Every row gives one point. The last column is the point's height on a tilted bowl or saddle (a function of degree 2), plus a little noise. Count its main directions that bend up, bend down and stay straight.
In the rows, zero is written as 128.

Points (18 x 4)
[[  9 131 128  59]
 [157 158  17  33]
 [154 161 159  91]
 [139 183  69  70]
 [209 123  55  94]
 [109 124 145 100]
 [105  96 132  94]
 [151  86 117 110]
 [146  81  50  79]
 [183  29 149  95]
 [127  82  47  66]
 [159 126 135 110]
 [154 105 152 105]
 [135 135 130 107]
 [ 92 172 107  92]
 [184 115  83 110]
 [155 119 128 111]
 [176 156 133  99]]
Directions: 0 up, 2 down, 1 straight

Points (24 x 5)
[[173 126 127 140 178]
 [129 117 137 125 161]
 [153 176 114 101 140]
 [ 92 101  49 134 188]
 [172  91 136 135 173]
 [116  66  76 159 157]
 [ 76 110 112 128 180]
 [120 102 184 144 144]
 [186  75 125  47 240]
 [181 190 136 101 146]
 [153 116   7 108 150]
 [108 101  81 119 170]
 [171 109 107 155 179]
 [149 164 162 113 163]
 [144 127  74 120 159]
 [113 122  96 133 168]
 [119 181 191 133 160]
 [127  66 113 166 143]
 [ 79 145 152 134 175]
 [162 178  85 167 170]
 [160 132 121 103 168]
 [137 115 121 158 168]
 [131 110 145 137 158]
 [ 94 106 163 127 154]]
Directions: 2 up, 1 down, 1 straight

Points (41 x 7)
[[147 167 116  67  90 189  74]
 [119 142  79 150  75 128 142]
 [ 80  74 132 182  78 180 168]
 [ 61 221 141 120 133 185  64]
 [104 102  83 142 120  82 111]
 [150 113 114 102  48  76 133]
 [160 155 124 207 114 151 112]
 [114 117 140 166  60  88 166]
 [ 54 131 196 101  94 161  73]
 [155 130 156 161 140 132  92]
 [101  87 190  47 115 117  82]
 [153 171 214 196  79 183 130]
 [ 84  78 146 114  72  72 122]
 [119 107 142  99 117 114 103]
 [119 102  64 129  97 120  94]
 [ 99 154  73 142 103 211 117]
 [164 103 184 118 132 119  90]
 [170 142 149 179 172 200  95]
 [126 123 162 178  79 153 147]
 [135 139 184 150 164  89  85]
 [116 139 101  68  90 188  78]
 [133 105 105 113 151  80 123]
 [ 79 104 126 137 124 114  99]
 [  7 158 188  95 188 123   8]
 [ 75 144 135 182  36 163 232]
 [ 44 133  97 134 116 121  80]
 [135 102 157 118 141  91 109]
 [203 162 100  97  90 171  59]
 [155 137 131 120 178 165 113]
 [121 178 131 211  96 102 150]
 [145 116 137  95 127 107 103]
 [ 49 160 151 128 184 166  67]
 [135 107 146 131 110 144 110]
 [170 131 100 121 133 143  87]
 [125 191 144 157 106 149 117]
 [123 146 134  73  53 122  95]
 [121 210 173  95 111 145  67]
 [181 150 140 118 187 127 114]
 [122 102 165 125 135 189 128]
 [ 40 122 146 134 158 147  66]
 [180 163 143 105 146  74 116]]
Directions: 2 up, 3 down, 1 straight

Points (72 x 9)
[[158 140 106 144  92 186 190  90 105]
 [154 121  86  99 105 118 174 141 106]
 [203 190 127 125 162  81 104 220  97]
 [131  93 173  57 123 113  78 121  94]
 [ 95 168 127 150 170 106 113 124 106]
 [179 133 158 109 146 166 122 211 107]
 [199 143 144 111 163 180  96 165  99]
 [139 152  50 138  65 177 122 132  82]
 [179 127 141 104 177 164 170  74 105]
 [ 83  80 161 164 134 138 133  97 107]
 [201 126 206 132 138 128  99 147 104]
 [142 170 132 151  91 144 109 155 113]
 [146 134 146 106 118 112 106 109 123]
 [ 59  98 125 149  92  81 107 119  92]
 [114 153  78 164  97 152 141 109 109]
 [118 111 149 105 180 134 174 131 108]
 [145 163  81 170 187 170  49  87  69]
 [ 93  59 153 130 145  84 156 102  96]
 [123  88  65 113 224 151  75  79  63]
 [238 123 157 121  77 166 131 161  86]
 [165  81 104  84  80 168 132 162  93]
 [112  85 131 117 110 106 168  89 113]
 [ 99  80 157 154  97 208 140  73  99]
 [141 144 141 142  56  92 146 134 108]
 [136 149  85  93 147 117  96 105 106]
 [185  78 126 148  35 210 142  78  67]
 [143 154 157 142  91 102 125 148 119]
 [166  70 197  84  80 151  84 168  86]
 [135 144 118 124 127 186  98 136 112]
 [ 78 109 133 161 129 109  60 133  93]
 [101  57 103 193  82  80 182 132  70]
 [111 112 168  52  82 176 136 140  88]
 [137 142 160 138 135 146 116 162 123]
 [144 136 118 131 142 150 123 164 122]
 [202 148 152 122 143 139 133 131 115]
 [189 163 122 174  70 148 102  85  95]
 [143 180 133 167  99 161  55 162  85]
 [143 133 177 108 173 179  77 118  99]
 [164 139 167 133 168 188 115  89 109]
 [122 148  85 198 164 168 122 168  86]
 [128 163  90 172  72 124 153  75 105]
 [ 49 151  66 168 129 116 146  99  84]
 [175  93 158  68 113  93  93  88  94]
 [106 152 133 130 101 122 165  88 122]
 [148  93 144 132  99 124 210 106 100]
 [164  89 121  61  32  65  77 103  52]
 [120 151 130 128 102 161 131 148 119]
 [ 95 212 141 139 105 131 116 139  98]
 [ 83  73 172  98 192 148 113 166  86]
 [110 152  97  76 136 111 110 106 105]
 [126 161 117  92 139 172 167  90 117]
 [122 208 159 128 115 157  75 103  95]
 [ 59 109 174 167  90 103 167 176  84]
 [ 85 137 126 116 149  66 133 162 100]
 [104 121 127  45 145 132 132  99 101]
 [124 133 117 183 150 113 125 162 114]
 [150 135 124 166  47  93 109 137  99]
 [170  48 109 131 134 178 161 102  92]
 [140  59 108 112 163  84 120 130 104]
 [140 174 138 105 148 112 137 154 115]
 [107  77 142 117 181 127 167 131 103]
 [127  69 154  56 190 182 157 126  76]
 [118 130 189 115  97 125 122 144 115]
 [ 61 164 126 111 146 126  81 178  84]
 [140 199 149  92 127 120 116 172 101]
 [ 40 172  13  90 101 123  93 189   7]
 [ 75 119 108   7  12 101 112 154  11]
 [120 157 125 110  97  88 101 137 110]
 [121 158 133  72  73 117 155 132 102]
 [192  84 184 198 179  96  91 146  88]
 [101  48  88 151 192  93 189 105  61]
 [ 99  94  80  72 124 105 198 154  76]]
Directions: 0 up, 7 down, 1 straight

Points (74 x 9)
[[137 159 161 143 167 215  91  87 115]
 [173 104 118 155 132 126  89 136 129]
 [104 172  62 116 149 149 140 152 147]
 [192  77 179  90 143 133 109 198  72]
 [140 183 161 124 194 148  79 144  93]
 [130 136 159 163 113 160 139 184 122]
 [104 119 173 144 133 116 107 109 125]
 [154 115 115  57 157 159 105  63  98]
 [104  69 138 143 193 222 145  67 111]
 [168 135 121 149 168  72 153  95 128]
 [163 182 185 183  78 130 190  95 132]
 [151  89  79 139 118 122 127 180 130]
 [ 51 155 103 120 152 132 149 155 119]
 [147 174 155  99 179 145 122 141 111]
 [134 160 161  92 137 134 183  32  95]
 [170 126  57 143 164 208  61 156  76]
 [109 134 103 170  46 102 139 161 130]
 [139 129 142 182  13 190 114 131  77]
 [ 45  76 150 131  25 113 138 136  60]
 [ 72 176 154 183 128 146  98  88 110]
 [ 75 168 154 111 143 116 104 184 101]
 [161 146 141 160 143 124 111 168 130]
 [135 110  52  88 114 135 119 176 158]
 [146 150  35 170 124  97 141 121 139]
 [ 87 196 100  80 155 136  81  95 109]
 [146 194 142 113  87  53  29 146  78]
 [115 124 158 188 188 143 122  86 149]
 [121 159 156 170 145 134  83 151 118]
 [118 170 152 180 151 102 164  83 137]
 [102 123 161 139  97 126  50  53  78]
 [120 134  96 105  83  85  61  88 117]
 [212 146  61 143 168 124 106 125 113]
 [147 193 110 137 152 163  63  68  98]
 [ 99 236  95 151 134  72 123  90  89]
 [203 195  74 167 113 108 120 138 118]
 [162  72  79  82 148 102 158 186 123]
 [104 153 137 101 193 111 116 144 106]
 [174 204 118 184  97 208 160 174  82]
 [177  94  61 184 116  95 127 113 122]
 [151 197 113 115 140  70 143 120 120]
 [141 154 143  50 140  28 138 150  92]
 [125 128 195 155 132  99 181  86 146]
 [190 167  78 148 121 158  90 116 123]
 [179 136  45 134 127 120  81 222 128]
 [122 139 176 201  21  92 117  57  79]
 [109  82  98 197 120  71 180  90 128]
 [129 156  75 163 137 197 108 137 118]
 [104 182 168 161 102 182 168  84 128]
 [113 147 109 135 109 160 191 126 136]
 [111 159 165 207 176 165 180 156 135]
 [105  97 133 233 180 160 140 151 124]
 [109 126 130 138  79 129 120  89 130]
 [115 105 190  92 165 102 185  56 103]
 [102 101 157  70 104  61 190 134  93]
 [ 96 158 177  66 127 132 210 115  78]
 [107 167 147  93 119 108 138  84 115]
 [ 76 129 139 145  84 123  69 179  98]
 [191 142 209 118 107 172  61  65  88]
 [ 90 167 103 115 167 129  89 172 122]
 [147 141  47 130  93  84 195 124 145]
 [102  50 134 101 183 104  57 196  40]
 [ 97 155 101 128 151  93 152  36  97]
 [120 176 159 145 209 117  83 117  83]
 [ 81 181 161 126 119 118  83  98  96]
 [ 90 135 155 100 134 168 148 150 112]
 [210 106 112 120  57 166  88  18  52]
 [145 169 119 156 163  86 141 131 129]
 [119 174 139 129 118  83 113  36  85]
 [100  68  98  96   7 125  97 171  82]
 [ 99 160 118 126  99 231  92 123  89]
 [245 105 189 128 146  69 178 126  95]
 [177  72 100 127 129  93  94 167 115]
 [ 95 200  66 120 136  55  37  18   7]
 [110  99 150 113 158 136 113 145 118]]
Directions: 1 up, 7 down, 0 straight

Points (77 x 9)
[[165 178  69 105 157 166 113 131 114]
 [164 139 177 169 168 103 182  75  86]
 [ 75 134 122 166 129  95 177 149  93]
 [149 185 196  97 230 153 142 179  63]
 [141 147 113  39 126  71  91 156 185]
 [171 118 108  59  84 111  77 174 155]
 [113 204 151 101 236  68 208 121  81]
 [134 146 187 160 176 102 122 153  97]
 [164 108  66 187 208 148 105  76 128]
 [ 86  96 135 134 168 126 146 124 112]
 [125 199  95 142 130  91 156 173  90]
 [143  81 152  80 187  54 158 188 152]
 [ 75 145 132 197  65 143 164 154  86]
 [175 116 175  90 131 142 158 105 106]
 [196 159  52 110 152  94 210 157  33]
 [ 95 165 133  71 172 193  73 113  65]
 [ 78  85  61  80 140 107  96  60  43]
 [141 103  95 133 163  99  86  99  81]
 [111  98 137 109 146  96 177 213 135]
 [171 100  87 132 123 128  47 177  83]
 [136 170 147 100 152  69  29 135 152]
 [119 125 180 171 141  97 102 173 113]
 [118 148 185 180 101 137 177 121 102]
 [136 136  73 104  74 181  21 127  99]
 [100 161 100 131 102 147 130 249 114]
 [111  41  34 209 176 202 205  55 224]
 [103 134 107 109  83 113  89  89 113]
 [152  75 107 216 158 158  86 169  72]
 [ 98 143  92 140 101  77 199 141  52]
 [116  45 185 150 160 124 147 125 116]
 [136  93 114 184 146 111 188 136  81]
 [ 72  83 147  77 128 120 176 127 131]
 [115 132 115 192 194 160 132 121 103]
 [158 172  93  51 136 140 179 132  99]
 [134  77 114 103 160  80  76 128  72]
 [ 37 181 123  84 200 133 146  58 111]
 [123  62 131 121  96 140 100 137  83]
 [119 197 104 150 117 151 102 142 138]
 [169 178 155  92 161 110  60 153 151]
 [132 183 172 109 157 187  76 146 105]
 [123 165 132 104 111 125 107  87 141]
 [148 163 143 144 152 202  79 120  93]
 [209 104  86 164 122 166  98 115 104]
 [191 179 125 155 120  65 128 216  81]
 [103  92 161 169  60 180 127 124 111]
 [ 94 111 134 144  67  52 200 117  57]
 [ 64 190 173 108 181 127  98 195 173]
 [165 174 104 210  82  94 175  73  93]
 [178 122 115 101 104 143 107 221 128]
 [142  97 100 122 127 190 152 202  65]
 [ 16 180 176  65 175 126 108 179 205]
 [135 145 143 117 141 171 160 105 100]
 [171 116  82 131 103 108 139 160  81]
 [157 190  91 144  66 121  83  50 193]
 [ 57 116 168  77 122 119 164 151 167]
 [ 79  63 148 154 147 179 142  80 114]
 [129 144  97  53 143 139  74 105 104]
 [162  90 209 178  99 130 168 192  89]
 [150 113 176  73 211 179  86 103  15]
 [ 86 139 179 157  95 220 149  87 119]
 [128 111 121 145  96 161 220  68 107]
 [149 106 152 104 177 155 140 130  83]
 [153 196 129 185 148  62 133  97  93]
 [133  90 206  88  84 168 124  85 111]
 [194 200 124 172 118  83 162 164  49]
 [175 171 157 163 137  84 111  73 108]
 [179  90  81 166 112 129 110 103  94]
 [154 163 162 115 111 189 157  68 124]
 [140 139 106 139 179 133 102 133  97]
 [120  91 154 109  79  96 123 112 110]
 [ 67  90 156 109 114 172 126  79  96]
 [182  96 110 118  69 128 176 113  81]
 [172 149 166  85 130  93 162 102 123]
 [166  18 157 171 132 132 152 126  86]
 [ 66 125 169 156 130 110  77 170 143]
 [ 77  82 149  95  51 106 127 104 106]
 [102  77  48 165 160 104 110 151  70]]
Directions: 2 up, 3 down, 3 straight

Points (65 x 9)
[[ 67 156 110 142 127 156  77 104 136]
 [150 133  93 195 117 175 158 117  88]
 [122 135 108 130 104 120 164  94 118]
 [112 124  56 121 189 121 172 136 144]
 [149 125 133 103  93 133 124 142 143]
 [196 166 141 132 155 128 128 151 183]
 [136 148  95 133 159  89   7 128 158]
 [123 174 175 215 108 104 149 151 104]
 [158 165 129  76 136 139 120 131 166]
 [148  83  93 113 127 108 152 149 145]
 [177 102 107 146 158 167  81 139 181]
 [178 173 157 132  39 143 232 144  99]
 [ 67 159 114 143 141 200  99 121 146]
 [169 114 147 104 107 116 120 112 150]
 [158 120 200 159  97 124 147 169  99]
 [136 119 126 106 152 145 130  77 120]
 [170  84 156 128 131 111 157 168 122]
 [142 157 162  51 109 129 195 156 154]
 [109 175 122 148 133 150 183 110 118]
 [126 131  99 104 160 124 113 156 149]
 [141 147  80 180 129 151 142 139 108]
 [191  99 193 107 130 130 158 128 122]
 [ 90 116 169  81 176 133 134 104 123]
 [145 150 141 185  96  94 166 169  90]
 [172  43 163  89 141 163 112 191 129]
 [111 193 129 123 119 132 130 116 118]
 [113 154  88 102  45 148 168  92 110]
 [121 103 108 119 143 134 100  83 147]
 [153 106 109 205  69  93 143 143  99]
 [ 89  96 163 111 112 123  68 112 131]
 [101  52 176 159 125 112 142 133 140]
 [127 103 121 165 161  97 105 135 143]
 [137 149  64  86 146 173 118  68 159]
 [115 119 140  82 140 189 128 121 133]
 [ 87 125 122 127 104 116 104 140 126]
 [119 123 107 126 118  77 188 113 118]
 [126 152 103  60 108 105 188 121 123]
 [117 166 114 132 143 140 164 142 126]
 [114 184 187  86  62  49 179 139  97]
 [130  78 141  97 160 176 140 127 126]
 [ 86  68  69 131 166  83 159 162 150]
 [117 167  72  89 131  69 110 234   7]
 [158 126 166 149 130 140  80 178 138]
 [129 129 152 186 173 105 123 133 126]
 [109 155  89 123 113 157 188 159 101]
 [142 147 132 149 122 163 178 187  58]
 [145 182 162 122  71 103 118 148 121]
 [194 149 145  60  76  82 130 119 168]
 [ 82 148 187 186 102 122 178 120 124]
 [142 163 142  76  66 114 158 172 116]
 [ 93 126 209 181 145 195 140 120  51]
 [ 48 105 124  97 157  89 182 163 183]
 [145 102  89 167 112 117 135 115 142]
 [ 74 137 135 138 117 145 125 141 137]
 [ 70 155 143 144 122 114 164 138 138]
 [ 99 142 123 142 106  99 141  55  70]
 [ 58 125 141 160 129 103 124 151 142]
 [103 186 109 118 204 164  77 165 151]
 [147 128 117 129 163  69  99 100 133]
 [136 160 119 175  88 113 151 128 104]
 [114 125 137  99 163 143 143 123 138]
 [182 106 108 154 166 126 153 132 135]
 [212 124 167 171 139 147 139  55  82]
 [162 174 127 142 121  93 117 140 148]
 [143  69  93 104 125  96 153 104 158]]
Directions: 2 up, 2 down, 4 straight

Points (63 x 9)
[[129 108 160  88 113 119 157  81 154]
 [ 81 118 106  95  82 151 153 116 160]
 [ 71 133  93  99 130 136 152  81 183]
 [161 138 188 110 136 128 125 143 137]
 [203 138 103 147 134 107 137 139 165]
 [131  98 188 159 129 206  64 137 176]
 [132 152  83 195  96 122 173 139 172]
 [ 93 119 171 115  66 127 116 118 133]
 [216  51 160 137 143 124 114 182 178]
 [119 136 148 170  95 205 153 124 174]
 [161 193 123 134 128 137 156 134 156]
 [147  96  56 164 163 127  98 125 192]
 [172 154 168 119 130  69 174  94 165]
 [124 149 129 137 125 105  82  82 129]
 [149 135 157 121 108 136 108 187 119]
 [135 100 107 147 174 168 188 194 163]
 [176 139  95  91 204 144 108 221 181]
 [135 124 150  75 102 164  84 102 149]
 [182 135 140 161 112 175  96 121 154]
 [142 137 128 127  87 203 176 154 172]
 [169 166 141 165  71 127 118 162 129]
 [101 111  98 116 190 137 128 108 185]
 [ 98 180  52 148  81  98 160 128 164]
 [118 106 150 212 134 160 144 100 179]
 [118 124  56 159  86  34 105 139 189]
 [125 122 126 124 111  99 154 128 136]
 [ 80 164 172 135 154 121 214 166 179]
 [123 164 116  92 157 194 146 158 181]
 [133 121 177 172 172  98 144 179 147]
 [ 89 154 134 143 137 181 141 150 155]
 [110 113 199 145  97 170  87  95 160]
 [ 65  83 108 152 104  99 144 119 167]
 [162 185 163 154 108 124 144 190 147]
 [ 83  71 191 111 128 140 176 187 121]
 [ 92 100 158  66  96 115  63 186 151]
 [139 106 157 180 141 155 141 185 134]
 [116 123 127 134 139 138 156 116 149]
 [ 93 154 127 129 148 172 101 173 146]
 [190  87 168 127 119  77 117 123 158]
 [193 147 170 125 132 214 119  91 203]
 [114 127 154 151  78 120 131  34 135]
 [100 184 129 164 128 178  73 135 166]
 [187 104 154 144 173  61   7  77 212]
 [ 78 146  84 128 114  80 127  87 161]
 [120 135 155 104 158 127  99 117 147]
 [160 148 136  79 167  51  94  33 174]
 [106 159 162  90 152  70  85 105 163]
 [ 43  97  78 190  94 119 206 152 203]
 [ 98  92 141 119 135 148 109 149 134]
 [171 130 154  16 148 139 103 114 182]
 [103 123 121  52 123 112  77 159 159]
 [111 222  96 151 145 193 141 115 216]
 [198 138  94 151 134 130 162 162 184]
 [179  97  94 171 195 111 151 220 193]
 [124  52 101 115 134  91 103  79 193]
 [147 153  64  56 168 151 134 129 199]
 [ 94 126 136  42 116 115  89 141 165]
 [123 132 108  89 177  49 155 144 197]
 [103 146 104 116 110 132 126 158 133]
 [ 93 117 105 174 147 118 140 120 160]
 [ 96 190 158 108 146 133 167 128 173]
 [128  64 190  80 149 107  76 155 157]
 [ 98 135 102 219 137  91 155 116 186]]
Directions: 7 up, 1 down, 0 straight
